Rows are points. The ring and each string are closed loops that go straight from each point to the next, and from the last back to the first. Before rounding, they use only three directions, however many columns there are. Count how often each string passes through the ring. Passing back the other way cancels.

Ring, 8 rows:
[[ 18 -13   0  -8]
 [ 27   2 -18 -12]
 [ 23  18 -15  -4]
 [ 11  22   5  10]
 [ -8  18  31  15]
 [-21   8  42   7]
 [-19  -4  40  -2]
 [ -1 -15  23  -5]]
String:
[[ 11  28  -6  -3]
 [ 13  28   6  17]
 [  8  20  20  24]
 [  4   9  22  16]
 [ -3  11  15  -3]
 [-15  17  27  -2]
 [-30  15  52  11]
 [-26   5  55  15]
 [-36   1  60   5]
 [-38  -1  53 -10]
 [-16   1  26 -12]
 [ -4   2  17  -7]
 [  3  -7  22   5]
 [  7 -21  24   5]
 [ 15 -32  14  -3]
 [ 16 -20  -2 -17]
 [  8   0  -1 -17]
 [ 11   1   1  -9]
 [ 20   3 -18 -21]
 [ 35   8 -41 -27]
 [ 35   9 -29  -9]
 [ 30   8 -11   6]
 [ 12  10   2   0]
 [ 10  19  -4  -7]]
Times through: 1
String (31 x 4):
[[ 11  30  -1   6]
 [  8  18   3  -2]
 [ 11  12   5   4]
 [ 20  12   0  10]
 [ 33  21 -22   4]
 [ 33  18 -26  -3]
 [ 33  23 -41 -23]
 [ 23  15 -25 -20]
 [ 14   8  -6 -10]
 [ 16   3   1   0]
 [ 31  -2 -12   1]
 [ 43  -3 -35 -14]
 [ 31   1 -28 -20]
 [ 14   6 -10 -17]
 [ 14   4  -3  -8]
 [ 17   1   3   4]
 [ 33   2 -19  -3]
 [ 38  13 -41 -21]
 [ 23  16 -25 -18]
 [ 15  15 -12 -13]
 [ 19  21 -19 -13]
 [ 12  14  -1  -3]
 [ 13  11   4   4]
 [ 19  17   2  14]
 [ 20  29  -2  18]
 [ 11  32   1   9]
 [  3  21   6  -2]
 [  4   9  12   0]
 [ 11  12  14  17]
 [ 16  25  12  27]
 [ 14  32   4  19]]
Times through: 5

Ring:
[[ 37 -14   9   1  16  -4  -6 -22   9 -20   2]
 [ 38  -3   9  -8  10  -5  15 -13   3 -12  16]
 [ 23   4   5 -11  -1  -1  27  -3  -1  -4  21]
 [  8   5   4  -9  -9   5  27   2  -1  -3  20]
 [ -3  -4   5   0  -9  11  10   0   7 -12  12]
 [  3 -13   6   6  -1   8  -7 -10  11 -18  -1]
 [ 20 -17   7   6  10   1 -15 -21  12 -21  -7]]
String (20 x 11):
[[  3  -6  -2  -1  -5   2   5  -8   1  -1  -4]
 [ 12  -8   6   1   1   4   2 -10   8 -14   5]
 [ 15 -15  14   8   6  10 -10 -13  18 -33  10]
 [ 15 -20  12  11  10   7 -20 -19  19 -32  -2]
 [ 20 -23   7  11  13   2 -26 -25  15 -25 -15]
 [ 19 -16  -2   2   8  -5 -13 -22   3  -5 -19]
 [ 17  -7   2  -2   2  -1   4 -13   3  -6  -1]
 [ 24  -9   4  -2   6  -3   1 -16   4  -9   0]
 [ 33  -9   2  -4  11  -8   1 -20   1  -5  -4]
 [ 54  -8  14  -6  21  -8   6 -22   8 -22  16]
 [ 60  -4  21  -8  22  -5  16 -17  11 -31  34]
 [ 36  -3  14  -6   9   0  16 -10   8 -21  25]
 [ 21  -4   7  -4   2   1  12  -9   4 -11  12]
 [ 14  -1  -2  -8  -3  -2  16  -7  -3   4   3]
 [  8   2  -5 -10  -8  -2  20  -4  -7  10   1]
 [ 12  -2   3  -5  -3   2  14  -6   1  -5   9]
 [ 11  -1   7  -4  -4   6  17  -2   5 -12  18]
 [  2   1  14  -1  -9  15  22   7  11 -23  33]
 [ -8  -1   9   1 -13  17  16   6  11 -19  23]
 [-11  -5   2   2 -12  12   7   0   6  -9   5]]
Times through: 1
String (17 x 11):
[[ 20   1  -2 -11  -2  -5  21  -8  -5   6   6]
 [ 42   1   8 -12   9  -7  23 -12   0  -8  21]
 [ 51  -4  17  -8  17  -5  15 -16   8 -24  26]
 [ 37  -7  13  -4  12  -1   8 -14   9 -22  18]
 [ 24  -6   5  -4   5  -2   8 -13   3  -9   7]
 [ 33  -4   2  -9   7  -8  12 -15  -2  -2   4]
 [ 50  -1  14 -11  15  -7  20 -14   4 -17  25]
 [ 42   4  10 -14   8  -6  28  -8   0  -9  28]
 [ 27   9   2 -17  -3  -5  36  -2  -7   5  22]
 [ 20  11   7 -15  -7   2  41   5  -3  -2  34]
 [ 15   6  11  -9  -6   7  32   4   4 -13  34]
 [  5  10   9 -10 -13  11  38  11   3 -10  38]
 [ -1   7   0 -10 -15   6  31   6  -3   4  18]
 [ -3   9  -1 -12 -17   6  35   9  -5   7  20]
 [  9  11  11 -11 -12  10  40  11   3 -11  41]
 [ 20   0  11  -6   0   5  20  -3   6 -16  25]
 [ 16  -4   3  -4   0   0  11  -9   2  -6   7]]
Times through: 2

Ring:
[[  1  -3  -3  -4  23   2  -1 -24 -26  12  17  21   1   5]
 [  4  12   3  12  15   6  -4 -12 -26  -9  31  23 -11   6]
 [  5  16  -7  16  -8  11  -4  19  -5 -14   9  -7 -25   1]
 [  3   7 -15   5 -20   9   0  35  19   0 -23 -33 -22  -2]
 [ -4 -17  -4 -20  -3  -3   4  18  35  30 -38 -25   8   3]
 [ -4 -17  -1 -20  18  -3   2 -12   4  30 -13   3  14   6]]
String:
[[  8  26   5  28   9  11  -7  -3 -33 -28  46  25 -25   6]
 [  4  12  14  13   8   4  -5   4  -5 -12  25  16  -9   9]
 [  2   4   3   4   3   4  -2   8   2   1   5   1  -7   5]
 [  7  21 -23  21 -17  16  -3  25 -14 -18   4 -19 -38  -5]
 [ 10  30 -35  30 -33  23  -4  42 -12 -27  -4 -37 -54 -10]
 [ 10  31 -41  30 -46  24  -3  60   2 -27 -19 -55 -60 -13]
 [  2   4  -8   2 -18   6   0  36  27   3 -24 -31 -16   0]
 [  1  -1  -6  -2  -5   4   0  18  14   9 -15 -17  -8   2]
 [  2   2 -18   0 -14   8   1  25  12   7 -22 -28 -18  -2]
 [  0  -4 -27  -7 -28   8   4  44  34  16 -51 -54 -19  -6]
 [ -6 -23   4 -28  -4  -7   5  25  54  37 -49 -30  17   6]
 [ -8 -30  10 -35   4 -11   6  16  55  46 -50 -23  27   8]
 [ -3 -14   6 -17  10  -4   2   3  22  25 -18  -5  13   7]
 [  0  -5  -9  -7   3   3   1   5   3  15 -12  -9  -4   2]
 [ -3 -16 -16 -19   7   1   3  -2   5  30 -25 -14   4   0]
 [ -5 -25  -5 -29  22  -5   4 -20   4  42 -20   2  21   5]
 [ -6 -24  13 -26  30  -9   2 -24   7  36  -6  17  28  11]
 [ -3 -11  10 -13  18  -4   0  -8   8  20  -2  10  13   9]
 [ -3 -15  14 -16  30  -6   0 -24  -3  24   8  25  20  11]
 [  4   5 -15   6  28   9  -3 -38 -58   2  35  32 -11   2]
 [  3   4   0   4  33   4  -4 -39 -48   2  41  41  -1   7]
 [  0  -3  10  -4  23  -1  -2 -17 -11   9  17  23   7   9]
 [  2   2  -1   1  10   4  -2  -4 -10   5   9   8  -5   5]
 [  8  22 -13  24   9  14  -6 -12 -48 -21  39  20 -29   0]
 [  7  19  -8  20   7  12  -5  -5 -34 -17  32  15 -24   2]]
Times through: 4
String, 26 rows:
[[  1  -2 -24  -5 -23   8   3  37  27  14 -42 -46 -18  -5]
 [  0  -4 -10  -6  -3   4   1  14  12  14 -19 -17  -6   1]
 [ -6 -22  14 -25  11  -9   3   6  38  33 -27  -7  23  10]
 [-10 -35  10 -41   9 -13   7   9  55  53 -52 -21  33   9]
 [ -7 -30  -4 -35   8  -8   6   3  35  48 -46 -21  23   4]
 [ -1  -8 -16 -10   3   4   2   2   0  20 -18 -13  -4   0]
 [ -2 -11   1 -13  12  -2   1  -4   7  21  -9   1   8   6]
 [ -5 -22  13 -25  27  -9   2 -19  11  34  -8  14  26  11]
 [  0 -10 -17 -12  25   4   1 -31 -33  23   6  14   2   1]
 [  3   1 -20   0  16   8  -1 -21 -37   9  13  11 -11  -1]
 [  1  -2  -4  -3  14   3  -1 -11 -14  10   8  10  -2   4]
 [ -2  -9  15 -11  27  -5  -1 -21  -5  17  13  25  16  11]
 [  2   2   6   3  31   2  -3 -33 -36   3  37  38   2   8]
 [  7  18 -11  20  20  13  -6 -27 -59 -16  48  33 -22   2]
 [  6  15 -11  16   9  11  -4 -10 -36 -11  28  15 -22   1]
 [  0  -3  11  -4  15  -1  -1  -6   2   9   8  13   6   9]
 [  1   3  19   3  19  -1  -4 -10  -5   0  24  25   4  11]
 [  8  26   1  28   4  12  -7   2 -29 -28  40  18 -27   4]
 [  9  28 -20  29 -12  18  -5  17 -28 -27  21  -6 -41  -4]
 [  4  10 -13   9  -4  10  -2  11  -9  -4   2  -8 -20   0]
 [  0   0   7  -2   4   1  -1   9  12   6  -2  -1  -1   6]
 [  4  10 -15   9 -10  10  -2  19  -2  -4  -4 -16 -22  -1]
 [  5  13 -23  12 -17  14  -1  26  -3  -7  -9 -25 -30  -5]
 [  1   0  -4  -2  -4   4   0  16  13   8 -12 -13  -7   3]
 [ -3  -9   7 -12  -5  -3   1  25  39  18 -28 -20   5   6]
 [  1   0 -26  -3 -34   9   3  53  39  11 -52 -59 -23  -7]]
Times through: 5

Ring:
[[ 14  -2  15 -28 -18  34  -4   0  -3  -3 -13   2 -11   1]
 [ -3 -11   7 -13  -3  22  -3 -11 -11   2  -6   5  -7 -10]
 [-19 -14  -3   8  10 -10   5 -15 -13  10   3   4   8 -18]
 [-29 -14 -13  18  11 -29  10 -11 -13  15  11   2  21 -20]
 [-38 -20 -20  13   6 -22  10  -8 -19  15  16   3  22 -23]
 [-24 -16 -13  -5  -7   0   6  -1 -16   9   8   3  12 -15]
 [  6  -3   6 -25 -22  24   1   6  -3   0  -7   0  -2   0]]
String, 24 rows:
[[-23 -15  -9   4   3  -8   6  -9 -15  10   7   3  11 -18]
 [-56 -30 -29  27  20 -35  11 -17 -29  20  23   6  26 -34]
 [-49 -22 -28  27  15 -43  15 -11 -21  20  22   3  32 -28]
 [-30 -13 -17  13   3 -28  12  -4 -12  15  13   1  24 -18]
 [-18 -11  -7   0  -3  -7   7  -4 -11   9   5   2  12 -13]
 [-46 -29 -24   5   4  -6   6 -10 -29  14  17   7  15 -28]
 [-52 -32 -30   0  -1  -2   6  -5 -33  14  20   7  16 -29]
 [-18 -13 -10 -13 -15   8   5   5 -13   7   6   2   9 -10]
 [-13 -13  -6 -23 -21  22   2   7 -14   3   2   2   3  -8]
 [-18 -18  -6 -17 -11  22   0  -2 -19   5   3   5   0 -14]
 [ -2  -6   3 -13 -11  10   3   0  -6   4  -3   1   3  -6]
 [ 25   8  18 -30 -27  27   0  10   8  -4 -15  -3  -6  10]
 [ 43  14  31 -48 -38  52  -6  14  13 -11 -26  -3 -19  18]
 [ 16  -4  18 -38 -23  50  -7   0  -6  -6 -16   3 -19   2]
 [ 26   4  23 -33 -22  40  -5   2   3  -6 -19   0 -16   7]
 [  8   1  10 -13 -12   9   3   0   1   2  -8  -1   1  -1]
 [-12 -14   0  -9  -3  14   0  -9 -14   5  -1   5  -1 -13]
 [-28 -29  -4  -7  10  26  -6 -24 -30   6   2  12 -10 -26]
 [-23 -21  -4  -2   7  10   0 -17 -21   8   3   7   0 -21]
 [-11 -10   0  -3  -1   2   3  -7 -10   7   0   3   5 -12]
 [ -4  -4   4   2   1  -7   5  -8  -3   7  -2   1   7  -9]
 [-19 -11  -4  18  14 -24   8 -16  -9  12   5   2  15 -18]
 [-44 -26 -19  24  22 -27   8 -22 -25  17  15   7  18 -31]
 [-25 -16 -10   7   6 -11   6 -11 -15  11   7   4  12 -19]]
Times through: 0
String (29 x 14):
[[-30 -30  -5  -4  12  23  -5 -25 -31   7   3  12  -8 -27]
 [-16 -15  -3  -3   1   6   2 -11 -15   7   2   5   3 -16]
 [ -1  -4   5  -4  -4   1   4  -5  -3   5  -4   1   5  -7]
 [  3   0   8   0  -1  -7   5  -6   2   6  -5  -1   7  -5]
 [-30 -19  -8  22  22 -23   6 -23 -17  14   8   5  13 -25]
 [-35 -21 -13  19  18 -21   7 -20 -20  15  11   6  15 -26]
 [-29 -19 -11   8   8  -9   5 -13 -19  12   9   5  11 -22]
 [ -5  -4   1  -1  -4  -7   6  -3  -3   7  -1   0  10  -7]
 [ -8  -1  -2  10   1 -26  11  -3   1  11   3  -3  19  -8]
 [-35 -14 -19  28  14 -46  15 -10 -12  19  16   0  31 -22]
 [-54 -28 -29  26  18 -35  12 -15 -27  20  23   6  27 -32]
 [-46 -26 -24  15  11 -21   9 -12 -26  16  18   6  20 -28]
 [-43 -25 -22  11   8 -16   8 -10 -25  15  17   5  19 -26]
 [-60 -33 -34  16  11 -23  10 -11 -33  19  25   7  25 -34]
 [-47 -26 -27   8   2 -16  10  -5 -26  16  20   5  22 -26]
 [-11  -6  -5  -5 -10  -4   7   2  -6   8   3   0  12  -8]
 [-10  -9  -2  -6  -7   2   4  -2  -8   6   1   1   7  -9]
 [-22 -17 -10  -9  -7   9   3  -3 -18   7   6   4   6 -15]
 [-14 -14  -6 -22 -18  22   1   4 -15   4   2   3   2  -9]
 [ 21   7  13 -33 -32  27   1  15   7  -3 -12  -4  -3  10]
 [ 19   8  14 -22 -23  16   3   9   8  -1 -12  -4   0   7]
 [ 15   5  13 -20 -20  15   2   6   5   0 -10  -2   0   4]
 [ 41  16  28 -41 -36  40  -3  15  15  -9 -23  -5 -13  18]
 [ 31   6  25 -42 -31  50  -6   8   5  -8 -21  -1 -18  11]
 [ 10  -9  14 -35 -19  50  -8  -2 -10  -5 -13   5 -19  -2]
 [ -2 -10   6 -18 -10  25  -2  -5 -11   1  -6   4  -6  -8]
 [ 11   2  12 -15 -13  13   2   1   2   1 -10  -1  -1   1]
 [ 19   3  19 -21 -14  24  -2  -2   3  -2 -15   0  -8   3]
 [-12 -22   6 -15   3  35  -7 -20 -22   2  -6  10 -15 -18]]
Times through: 2

Ring (6 x 14):
[[  8  16 -20  14   8  12 -15  31 -13   6   8   3 -22  32]
 [ -1   8 -13  18   6   6 -13  33 -10   8  18  -1 -24  27]
 [ -6  -3   3   5  10   4   2   9   4  -1   7   1  -8   5]
 [ -8 -15  26 -22   5  11  37 -32  31  -7 -19   9  16 -30]
 [ -5 -13  26 -26  -4  16  46 -32  38   2 -25  12  15 -32]
 [  4   3   4 -10  -1  18  20  -5  16   6 -15   9  -1  -3]]
String, 29 rows:
[[ 11  22 -31  23  15   9 -33  44 -28   2  16   0 -29  47]
 [  9  24 -36  33  11   7 -40  59 -33  10  27  -3 -40  57]
 [  2  17 -25  29   3   6 -25  53 -20  17  27  -3 -37  44]
 [ -2   4  -4   8   2   9   2  18   3   9   7   2 -16  13]
 [  0   2  -1   1   7  10   4   7   4   1   0   4  -8   7]
 [  0   6 -10  13  12   5 -12  23  -9   0  12   0 -17  22]
 [ -6   3  -8  19  10   1 -13  31  -9   5  21  -3 -22  23]
 [-10  -2   0  14   7   1  -3  22   0   5  19  -2 -18  12]
 [-10  -6   9   3   2   5  12   7  13   6   7   2  -9  -2]
 [ -5  -4   8  -3   3   9  15   1  13   3  -1   4  -4  -3]
 [ -3  -4   7  -4   9   8  11  -3  10  -3  -3   5  -1  -2]
 [ -4  -7  11  -8  17   6  11 -13  10 -13  -7   5   6  -8]
 [ -4  -7  12  -9  10   9  17 -12  15  -6  -8   6   5 -10]
 [ -3  -6  11 -10  10  10  17 -12  15  -6  -9   7   5  -9]
 [ -5 -12  20 -19  12  10  27 -28  23 -12 -18   9  15 -23]
 [ -9 -22  37 -34   5  13  51 -51  43 -11 -31  13  28 -47]
 [-12 -22  39 -33  -7  15  60 -45  51   2 -29  13  23 -48]
 [ -7 -10  20 -17  -5  14  36 -18  31   6 -15   9   7 -22]
 [ -7 -12  24 -21  -9  16  44 -23  38   9 -19  10   9 -28]
 [ -3  -4  10  -9   0  13  22  -7  19   5  -9   7   0  -9]
 [  2  -2   8 -13   6  15  19 -13  16  -3 -15   9   5  -8]
 [  2  -1   8 -13   3  16  22 -11  18   1 -16   9   4  -8]
 [  5   2   5 -14   1  19  22 -11  17   2 -19  11   3  -6]
 [  8   7  -2 -10  -1  21  16  -2  12   6 -17  10  -3   3]
 [  7  10  -6  -3  -2  19  10   9   7  10  -9   8 -10  10]
 [ 13  17 -19   5   6  18  -8  21  -8   5  -3   7 -16  26]
 [  6  12 -12   7  -1  15   0  22   0  12   2   5 -18  20]
 [  0   3   0   1   1  12   9   9   8   8  -1   5 -10   6]
 [  3   8  -9   6   7  11  -4  17  -3   3   3   4 -14  17]]
Times through: 4
